Rows are points. Two turns around zero, p and q, are shown by what they do to some points. Where does a point land after both, in the order given? Backwards means that the second turn is done in reverse. Each puzzle has new turns, and all numbers are rounded.

Turn p:
[ 27   4 -15] => [30  4 -9]
[ 21 -14  34] => [11  8 40]
[-21  -5 -37] => [ -7 -26 -33]
[-27  15  18] => [-33  14   2]
Turn q:
[  1  39 -25] => [ 25  18 -35]
[-30   7   5] => [-18  26  -2]
[ 15 -11  30] => [ 6 -7 34]
[ 15 -35 -10] => [-13 -37   3]
Where do these land?
p, then q: [  8  -7 -19] => [  2 -21  -4]
p, then q: [-32  21  18] => [-17  36 -14]
p, then q: [-10 -38  16] => [-24  -4  35]
q, then p: [ 33  23 -15] => [43 -5  1]

Turn p:
[ -6  11  10  -6 -25 -11] => [ -8   7   8   8 -25 -14]
[-21 -24  11  12  24 -12] => [-12 -32  -6   7  25 -11]
[ 74  16   5 -21 -23  26] => [52 52 40 -8 -9 15]
[-29 -12  15 -18 -16 -17] => [-27 -19  15  -5 -16 -23]
[-15  -5 -33 -17   0 -10] => [ -8  -8 -19 -33 -11  -3]
[-29   2  21  62 -12  37] => [-15 -25  -6  62  -6  44]
[ 40   1 -14  10   1   2] => [40 14 -5 -2  4  7]
[-12 -10  11 -20  23   4] => [-19  -5  11 -14  24  -4]
[ -2  20 -26  -2  28 -19] => [ -3  15 -38 -15  14 -11]
Turn q:
[ 19 -30 -26 -11   7   1] => [  8 -41 -10 -15  -2   5]
[ -4   5  11 -39 -11  -2] => [  5  15   6 -36  11  -8]
[-6  4 13 -3 46 17] => [-15   1  -4  10  39  28]
[-10  -4   1  11  27  -1] => [-14  -8  -3  18  19   5]
[ 15 -26  18  36 -11  -7] => [  4 -19  34  26 -21   2]
[-41 -21 -51  30 -29  16] => [-49 -20 -31   6 -52 -18]
[  7  54  14 -24 -24   8] => [ 25  57  -9 -19  -4   3]
[ 19  17  20  -1  -5 -32] => [ 34  14  16  10  10 -18]
Where do these land?
p, then q: [  4  -9 -35 -31  52 -21] => [ 10 -18 -35 -33  51 -11]
q, then p: [-11  14  12  30  -4  22] => [-14   5  -9  28 -17  21]
p, then q: [ 22 -14  20  13  -2 -26] => [ 26 -18  17  23   5  -9]
p, then q backwards: [  8   1  -2  -4 -29  40] => [ 20  -4  24  12 -15  34]
q, then p backwards: [-31 -19  19  27 -39  19] => [-29  17  22 -27 -44   9]
p, then q: [-25 -17  14 -23  32   7] => [-32  -6   6  -7  39  -3]
p, then q: [ 35  10 -18   7 -14 -34] => [ 50  -4 -12   1 -13 -15]
q, then p backwards: [ -2  33 -10 -21   4  -6] => [ 17  20 -18  -1  22 -13]

Turn p:
[-12  -5  -3  -2  20 -10  36  35  17] => [ -9  -7 -10  -6  17 -27  41  11  19]
[-10 -21   1 -27 -12  24 -25 -17  11] => [-25  -5  26 -18  -8  13 -24 -24   5]
[ -6 -30 -10  -2 -24  32  26  -7 -22] => [-38 -20  -5  12  -8  41   8   5   8]
[ -8 -31 -16  -6 -26 -39 -29 -29   8] => [ -1 -40   8  12 -20 -17 -25 -38 -26]
[-32  44  16  37  23  16 -24  19  11] => [ -4  59 -12   9  27 -32 -26  18   9]
[-14 -17 -12   5  26   2  15 -10 -38] => [-13 -15 -27  -2  31  23   6   4 -21]
[ 29  41 -21  -3  12  17  -1   7   6] => [ 28  18 -18 -27 -15   4  -9  24  20]
[ 18  23  39  -9 -23 -41  24  -3  24] => [ 28  17  26  15 -34 -23  43  -6 -17]
[ 29  -7  20   8  -9  11 -19 -20  12] => [ 21  11  19  11 -10  20 -13 -24  11]
[  7   2 -14  -1  14 -13  -2  26 -30] => [ 14 -21  -7  -4  21  -2  -1  31  -8]
Turn q:
[-11  17  -6 -15 -37 -33  11  -1  22] => [-32 -14 -20 -27 -12 -18  -1   2  30]
[ -6  -2  -7  14  24 -33 -13 -20  22] => [  0 -15  -4  19  28 -35  -9 -11  13]
[-11  15  23   8 -13  -3  -6 -10  -3] => [-17  14  15   5 -16 -10  -8  -3  10]
[ -4   1 -19  14 -17 -12  -5  -4 -13] => [-10 -16 -14  18 -16  -2   7   3   2]
[-19 -10   8  18   0 -33  24  22   5] => [-17 -28  19 -13   2 -29  17  14  -9]
[ 25  15 -15  15  51  33  14  -4  -6] => [ 34  37 -12  21  31   1  18  12 -26]
[ -1  -3  14  12   5  -2 -18  63  -2] => [ 15 -20  29  -9  -8   2 -19  50 -12]
[ 26 -14   7  -2 -36  10  10  -9   9] => [ 15   0  -1 -16 -25  13  20 -15  26]
[  2  -1   1 -29  16 -24  -2 -17 -18] => [ -3  -3 -17  -8   3 -14 -21 -28 -22]
[ -1 -17  -7 -36   7  97 -15 -21 -16] => [ 15  45   3  10  15  93  -5 -25 -11]
Where do these land?
q, then p: [-17   2  11 -26   6 -17 -42   1  33] => [  8   4  22 -18  22 -24 -35 -33   6]
q, then p backwards: [12 11 14 -1 17 -1 39 -1 -3] => [-13  24  17 -16  21 -17  11  -3   9]
q, then p: [-35  29  18 -17  21  21 -17 -13 -19] => [ -8  40  -4   0  17  -9 -38  18 -24]
p, then q: [ 28 -35  -5  14 -27  25  20 -31  15] => [ -6  14  10  17   4  31  37 -17  44]
q, then p: [-13 -12 -34  19  17   3  -2  -7   0] => [ -2  -5 -31  14  27   7   7  -4  13]
p, then q: [ 21  10 -11 -30  13  14  22   4 -29] => [ 11   7  -4 -34   4  38   5  10 -20]
q, then p: [  5  34   8  30  28  -7 -16  43 -12] => [ 29 -11  19  26  23 -25  -4  45   2]
p, then q: [  0  12  -8  29 -53 -23 -11  -6  10] => [ -3 -28   8  28 -44 -13   9  11  28]
q, then p: [  1  13  18  -1  -2 -32 -21   4  -5] => [  9 -14  19  13  -4 -22 -20  -8 -15]
p, then q backwards: [ -1 -31 -40  24 -28   9  18  18  26] => [ -9   1 -28  19 -45 -32 -23 -19  15]
q, then p: [ -2 -32  31 -41   7   8  11 -12 -16] => [ -4  15  17 -22  -6  42  -9 -15 -34]

Turn p:
[-15 -39  20  27   8 -12 -13   2  -7 -15  29] => [  2 -34  31  15 -20   0   8  27  10  13  23]
[ -8 -30 -29   6 -13  18  12  22  -8 -23 -14] => [  5 -35 -34   5   5  34   8   9   6  -1  -1]
[ -9   1 -11 -15  23   5   5  10  -2 -45 -33] => [ 36 -10  -7   5  34  26 -15   4  11 -23  -6]
[-37  28  -4 -12  -2  15 -20   8  13  17 -37] => [-28  32  -7  19  20  18  -6  -3  -2 -43  -5]
[-14  20  -2 -49  -5  23 -17   1  35 -12  -7] => [  2  29 -30   4   0  -9 -35   5  21 -41   0]
[ 23  40  11  35 -16   9  12 -25  -8  22  39] => [-16  18  15 -24 -25 -15   2 -43 -24  31  33]
[-16  12 -25 -26  28   1   8  31  37   4 -11] => [ 10  35 -29   6  21  13 -18  39 -12 -12  -7]
[ 15 -22   8 -14  13  30  -3  26  -6   2 -26] => [-10  -8  -5  -9   7  29 -20  11  24   5 -33]
[ 11 -13   6   9 -26 -11  60 -40 -44  28  30] => [-12 -15  -2 -43   6 -34  60 -25   9  44  19]
[ 22   0   2  22  -5 -19 -10 -38  25  17   2] => [  3  17  10  33 -16 -28   7 -23  -6  27  -4]
[ 35  19   3  17 -40 -41  -4 -21 -21  28  39] => [ -8  -6  15 -19 -40 -49  29 -32 -40  17  -2]
[-19   1 -27 -31  37  17 -22   8 -10  -8 -15] => [ -8 -10 -11   6  45   3 -37  20  -2 -22  -7]
[ 11 -20  47  31   0 -33  -7  17  -3 -15   4] => [ 22 -12  52   4 -35  12  18  13   5   7  -9]
Turn q:
[-35 -46  21  -4  -4  -3  13 -40  35 -18  15] => [-37 -12  17 -54   3  12  25 -30   8  18  24]
[ 11  47 -35  30 -52 -25  17  -8 -25  15   2] => [  7   1 -62  38   0 -21  21 -19  17 -40 -22]
[ 34 -13  21  16  14  -8  16  19  -4  16   1] => [  9 -13   9  11  25 -19  -1  12   2  31 -26]
[-15  -2  22  -9 -28   4 -43 -58  39 -15  15] => [ -6  32  19 -33 -19  11   2 -65  30  -1  27]
[ 17 -15 -15   1  31  20  13   9   4  15  -9] => [  9 -20   2  -2  15  24 -18  26   2  14 -12]
[ 18  20 -40  34 -28  -9 -25 -13 -44 -39 -16] => [-10  -2 -29  63  14 -10 -22 -26   7 -40  29]
[ 21  -1   5 -21  35 -26  24  29  16  -2  25] => [ 22 -15  37  -2  12  -9  33  40   7   5  -9]
[ -6 -14   4   1  -3  14  -2  53   4  18  12] => [-18   8   7  14 -24   0   2  35  -5  27 -23]
[  6 -27  -1 -42  22  -1   0  26 -22  21 -29] => [ 21 -35   9  -7 -25 -11 -28  33 -26  19   3]
[  2  -6  17 -12   9  28  22  15 -13  -4  22] => [  5   2   7   7   4  20  21  11 -30  27  -3]
[ -7  44 -32  11 -36   3 -26 -39  -1  -7   1] => [  7  27 -34  14 -12  13  -4 -39  23 -45  13]
[-29   8  32 -10 -22  12  -7 -35  36 -22 -24] => [-18  19  20 -42 -10   8  -5 -52 -14 -20  -2]
[ -6  -5 -12   8  22  -1   3  25  -3  -2 -17] => [-12  -8   4   3   7  -2 -17  32  -7  -7  -4]
[-11   9  12  -4  40  -8  -6  16 -23  25   4] => [ 21  17  -7 -11   8 -18  -9  41 -12  14   8]
Where do these land?
q, then p backwards: [-25 -12  23   8  35 -24  23  17  30  20 -19] => [  9  -6  13 -40  23 -12   9  23 -36  28  19]
q, then p: [ 18 -17   4  -9 -28  17  25 -19 -15  -8  -7] => [-19 -24  -5  12  19 -11  14 -15  18  28   2]
q, then p: [ -4 -27  35  23 -17   5   4 -27 -20 -30  18] => [-22  10  17  -2  33 -34  17   4  -2  22  36]
p, then q backwards: [ 17  23  16  38 -28 -12   3 -24  25  -5  29] => [ -4  -3  26 -39 -34   1 -36  -8 -18  -8  19]
q, then p: [ -8  31 -30 -32   1   5 -20  18  38 -16  22] => [ 24  14 -11 -22 -41  34  -9 -23  23 -16  17]
p, then q: [ 14  30  16 -17  14   5   5   7   6  25 -13] => [ 26  22   4 -11  -7  -6 -14  -2 -18 -29   0]
q, then p: [ 16  18   5   3  31 -29 -32  19 -22 -33   5] => [ 27   3  50 -10 -28   4  -9  12 -28  10  13]
q, then p backwards: [ 11 -37  32  43  29 -24   9   0  25  29  -3] => [ 24 -27  10 -33  42  14  20 -22 -31  31   5]
p, then q: [  3   3 -20 -18  39  35 -13  10  -3   9  -3] => [  2  25   8  -5 -14   5 -37  31   7  -1  23]
p, then q: [ 30 -30 -16  16 -25  -2 -28 -21  -3 -19 -39] => [-30 -29 -18 -12  27   4 -37 -34  22   8  -4]
q, then p: [-20  28 -39 -22 -10 -12   7 -25 -22 -16  28] => [ 33 -21 -37 -23 -12   3  -5  -8  -7  24  36]
q, then p: [-27  -9 -34 -19 -23  34  24  46 -34  -4   3] => [-33 -47 -24 -15  -6  48  30  -5 -14  -7  16]
q, then p: [ -5 -34  -8 -27 -31 -21   0  -3 -22  40  23] => [-14  -2 -45   3 -25 -23  43   8 -12  19 -14]
p, then q: [-20  33  17  14  12  22  -8   3  20   8 -43] => [  2  50   2  -3  26  29 -11 -14 -17 -19   0]
